Each row of a before or after table is a point. One or more steps were done to the points. Then noise was added and the rows were shuffled. The steps act on columns, c1 being the first. Write out the steps. A step turns or swaps two columns, mirrors them in a line or flattens them onto one, adds a multiple of one to another, or multiplies or shifts one. Angles are multiples of 10 degrees, from the lower column toward the higher: turns from -170 to 170, lines from 10 to 170 but not 90. Use the fewest steps. Two steps may share a column if one is a turn and the other turns, adds or multiplies; they go together, in the order done. Otherwise the lowest column goes first.

Before, 9 rows:
[[-0.35  0.26 -0.43]
 [-0.67  0.20 -0.50]
 [ 0.37  0.17  0.23]
 [-0.35 -0.75 -0.16]
 [-0.38 -0.64 -0.12]
 [-0.41 -0.05 -0.19]
 [ 0.22  0.10  0.91]
 [-0.54  0.32 -0.54]
 [-0.44  0.46 -0.55]]
After, 9 rows:
[[-1.05 -0.54  0.31]
 [-1.21 -0.59  0.25]
 [-0.93 -0.07 -0.61]
 [-0.84 -0.46  0.31]
 [-0.92 -0.52  0.45]
 [-0.17  0.22  0.17]
 [-0.36  1.01  0.10]
 [-0.89 -0.18 -0.06]
 [-0.85 -0.19 -0.66]]
Steps: shift c1 by -0.50; swap c2 and c3

Before (8 x 4):
[[ 0.04 -0.40 -0.08 -0.13]
 [-0.72 -0.39  0.28  0.13]
 [-0.37  0.15  0.16  0.25]
 [-0.70 -0.09  0.52 -0.53]
 [ 0.64 -0.05  0.73 -0.78]
 [ 0.77 -0.43 -0.15 -0.41]
 [-0.23 -0.44 -0.13  0.34]
 [-0.34  0.68 -0.03 -0.09]]
After, 8 rows:
[[-0.18 -0.53  0.94 -1.06]
 [ 0.14 -0.75  0.00 -0.46]
 [-0.71 -0.77 -0.37 -0.13]
 [-0.85 -0.47 -0.23 -0.80]
 [-0.04 -0.80 -0.26  0.02]
 [-0.21  0.27 -0.30 -0.34]
 [-0.32 -0.25 -0.15 -0.08]
 [ 0.62 -0.85  0.50 -0.71]]
Steps: turn c1 and c3 by 50 degrees; shift c2 by -0.40; shift c4 by -0.30

Before, 9 rows:
[[-0.17  0.37 -0.49 -0.09 -0.12  0.18]
 [ 0.19 -0.27  0.00  0.09 -0.11  0.20]
 [-0.37 -0.02  0.02  0.12  0.00  0.12]
 [ 0.07  0.12  0.10 -0.06 -0.10 -0.89]
 [-0.19  0.44 -0.04  0.04  0.67 -0.05]
 [ 0.11  0.30 -0.03  0.20 -0.16 -2.22]
 [ 0.31  0.39 -0.02 -0.25  0.03  0.10]
 [-0.24  0.09  0.14 -0.55 -0.14  0.16]
 [-0.10  0.56  0.27  0.15 -0.18  0.10]]
After (9 x 6):
[[-0.42  0.10 -0.03 -0.19  0.08  0.07]
 [-0.14 -0.43  0.01  0.04  1.65 -0.04]
 [-0.09 -0.41 -0.52 -0.11 -0.24 -0.04]
 [ 0.16 -0.34  0.03  0.12  0.06  0.09]
 [ 0.32  0.09  0.09 -0.57 -0.37  0.25]
 [-0.36 -0.63  0.26  0.15 -0.49  0.23]
 [-0.08  0.02  0.46 -0.10 -0.29 -0.78]
 [-0.44 -0.23  0.75  0.20 -0.43 -2.09]
 [-0.05  0.32  0.03  0.11 -0.30  0.12]]
Steps: add 0.7 times c4 to c2; turn c1 and c2 by 140 degrees; turn c3 and c6 by 20 degrees; multiply c5 by 2.5

Before, 13 rows:
[[ 0.05 -0.10  0.06 -0.16  0.02 -0.28 -0.33  0.24]
 [ 0.24  0.09  0.16 -0.70  0.02  0.42  0.49  0.12]
 [ 0.44  0.25 -0.16 -0.10 -0.35 -0.34  0.15  0.66]
 [-0.30 -0.34  0.29  0.61 -0.27  0.84 -0.79  0.27]
 [ 0.11  0.77  0.50  0.69 -0.81  0.08 -0.46 -0.01]
 [ 0.24 -0.62  0.32 -0.36 -0.55 -0.21  0.85 -0.14]
 [ 0.52 -0.07  0.63 -0.30 -0.38  0.42 -0.11 -0.17]
 [ 0.22 -0.33 -0.66 -0.37  0.41 -0.13 -0.73 -0.02]
 [ 0.05  0.59 -0.25 -0.53  0.16  0.38 -0.67 -0.36]
 [ 0.36 -0.14 -0.43  0.07  0.21  0.20  0.04 -0.57]
 [ 0.02 -0.59  0.19  0.24  0.95 -0.08 -0.62 -0.87]
 [-0.08  0.39  0.04 -0.80 -0.68  0.28 -0.11  0.25]
 [ 0.18  0.45  0.05 -0.39 -0.15 -0.56  0.35 -0.01]]
After:
[[ 0.32  0.42  0.17 -0.13  1.03 -0.08  0.49  0.97]
 [-0.52 -0.12 -0.16 -1.16 -0.23  0.43 -0.21 -0.10]
 [-0.31  0.06 -0.14 -0.70 -0.69  0.42  0.46  0.21]
 [-0.77  0.68 -0.02 -0.78 -0.37 -0.19 -0.44  0.22]
 [ 0.76  0.33  0.70  0.17 -0.90  0.82  0.46 -0.18]
 [-0.43 -0.09 -0.81 -0.49 -0.09 -0.29  0.22 -0.70]
 [-0.23  0.08 -0.99 -0.35  0.08  0.23  0.22  0.60]
 [ 0.24 -0.79  0.39  0.26 -0.83  0.11  0.44 -0.14]
 [ 0.35  0.34 -1.01 -0.81  0.54 -0.16  0.67  0.05]
 [ 0.46 -0.66 -0.37 -0.95 -0.10  0.35  0.62  0.23]
 [ 0.13  0.17 -0.03 -0.53  0.17 -0.27  0.21 -0.24]
 [-0.36 -0.40 -0.21 -0.74  0.20 -0.54 -0.19 -0.03]
 [ 0.17 -0.26  0.11 -1.24 -0.88  0.29  0.00 -0.29]]
Steps: add -1.5 times c1 to c3; turn c1 and c7 by 140 degrees; turn c2 and c8 by -170 degrees; shift c4 by -0.40; add -0.7 times c6 to c5

Before (10 x 9):
[[ 0.14  0.50  0.42 -0.54 -0.46  0.39 -0.19  0.54  0.46]
 [ 0.00 -0.02  0.56 -0.18 -0.52  0.01 -0.27 -0.10 -0.46]
 [-0.16  0.44  0.05 -0.26 -0.05  0.06 -0.25  0.60 -0.21]
 [ 0.64  0.53 -0.04  0.08 -0.18 -0.34 -0.29  0.25  0.37]
 [ 0.73  0.67 -0.04  0.00 -0.27 -0.17  0.38  0.25  0.03]
 [ 0.13 -0.42  0.02  0.48  0.26 -0.09  0.20  0.00  0.07]
 [-0.05 -0.56 -0.19 -0.13  0.38 -0.34  0.23 -0.48 -0.18]
 [ 0.10  0.05  0.23  0.45  0.36 -0.84  0.44 -0.39  0.00]
 [ 0.04  0.31 -0.28  0.01 -0.46 -0.31  0.10  0.58  0.38]
 [-0.56 -0.15  0.02  0.12 -0.02  0.28 -0.14 -0.48 -0.15]]
After (10 x 9):
[[-0.54 -0.63  0.06 -0.33 -0.07  0.00 -0.31  0.75  0.34]
 [ 0.53  0.25  0.04  0.28 -0.03  0.16 -0.15 -1.42 -0.16]
 [-0.05 -0.51  0.47  0.48 -0.38 -0.47 -0.19  1.64  0.45]
 [ 0.01  0.02  0.57  0.03 -0.49 -0.16 -0.29 -0.31 -0.45]
 [ 0.25 -0.39  0.05  0.09 -0.07 -0.25 -0.24  1.82 -0.21]
 [-0.02  0.54 -0.27 -0.31  0.23 -0.16  0.25 -1.45 -0.17]
 [-0.07 -0.10 -0.05 -0.91  0.03  0.32  0.43 -1.20 -0.01]
 [-0.19  0.39 -0.12 -0.15  0.10  0.46  0.20  0.01  0.07]
 [-0.60 -0.79  0.11 -0.17 -0.09 -0.05  0.37  0.78  0.03]
 [-0.02 -0.34  0.06 -0.29 -0.06 -0.06  0.08  1.74  0.39]]
Steps: turn c1 and c2 by -170 degrees; flatten c3 and c5 onto the line at 140 degrees; mirror c4 and c6 in the line at 50 degrees; multiply c8 by 3

Before:
[[ 0.30  0.31  0.04 -0.22  0.22  0.02 -0.55 -0.23 -0.55 -0.13 -0.31]
 [-0.39 -0.32  0.31  0.42 -0.21 -0.99  0.21  0.22 -0.06 -0.15 -0.14]
 [-0.23 -0.83 -0.23 -0.29  0.08 -0.22  0.41 -0.34 -0.49  0.44  0.00]
 [-0.43  0.15  0.13 -0.60 -0.30  0.28 -0.56 -0.71  0.62 -0.82 -0.72]
 [ 0.36  0.09 -0.08 -0.23  0.39 -0.11 -0.05  0.44  0.29 -0.16  0.02]
 [ 0.15  0.59  0.04 -0.52 -0.15  0.37 -0.04  0.09  0.10  0.03 -0.96]
 [ 0.61  0.17 -0.12 -0.18 -0.53  0.38 -0.32 -0.45  0.16 -0.66 -0.53]
 [-0.26 -0.25  1.16 -0.55 -0.94 -0.13 -0.53  0.03  0.09 -1.15 -0.46]
 [-0.05  0.67 -0.44 -0.59 -0.31 -0.26 -0.01  0.28 -0.05 -0.03 -0.07]
 [-0.59 -0.37 -0.57  0.52  0.42 -0.10  0.66  0.48 -0.63  0.33  0.40]
 [ 0.03 -0.02 -0.26 -0.20 -0.30  0.21 -0.63  0.12  0.03  0.33 -0.32]]
After:
[[ 0.58 -0.72  1.18  0.12 -0.38 -0.12  0.52  0.00  0.08  0.94  0.72]
 [ 0.19  0.87 -0.23  0.24  0.05 -0.22 -0.41 -0.01 -0.53  0.35  0.20]
 [ 0.93 -0.35  0.02 -0.21 -0.02  0.36  0.05  0.01  0.08 -0.46  1.10]
 [ 0.89 -0.63 -0.11 -0.21 -0.20  0.40  0.32  0.02  0.15  0.29  0.53]
 [-1.01  0.09  0.30 -0.42 -0.10 -0.97 -0.21  0.00 -0.04  0.36 -0.14]
 [ 0.62 -0.32  0.03 -0.04  0.10  0.02  0.56 -0.02 -0.56 -0.18  0.39]
 [-1.35  0.47 -0.55 -0.16  0.17 -0.09 -0.64 -0.01 -0.63  0.06 -0.64]
 [ 0.31  0.28 -0.27 -0.05 -0.14  0.19  0.63  0.00  0.04 -0.17  0.39]
 [ 0.71 -0.18 -0.09  0.20  0.16 -0.08  0.05  0.00  0.28  0.03  0.15]
 [ 0.85 -0.47 -0.44  0.42 -0.14 -0.25  0.03 -0.02 -0.06 -0.52  0.42]
 [ 0.48 -0.72  0.14 -0.03 -0.14  0.29  0.55  0.02  0.63  0.39  0.93]]
Steps: add -1.5 times c4 to c1; turn c4 and c11 by -140 degrees; turn c2 and c10 by -130 degrees; multiply c5 by 0.4; multiply c7 by -1; multiply c8 by 0
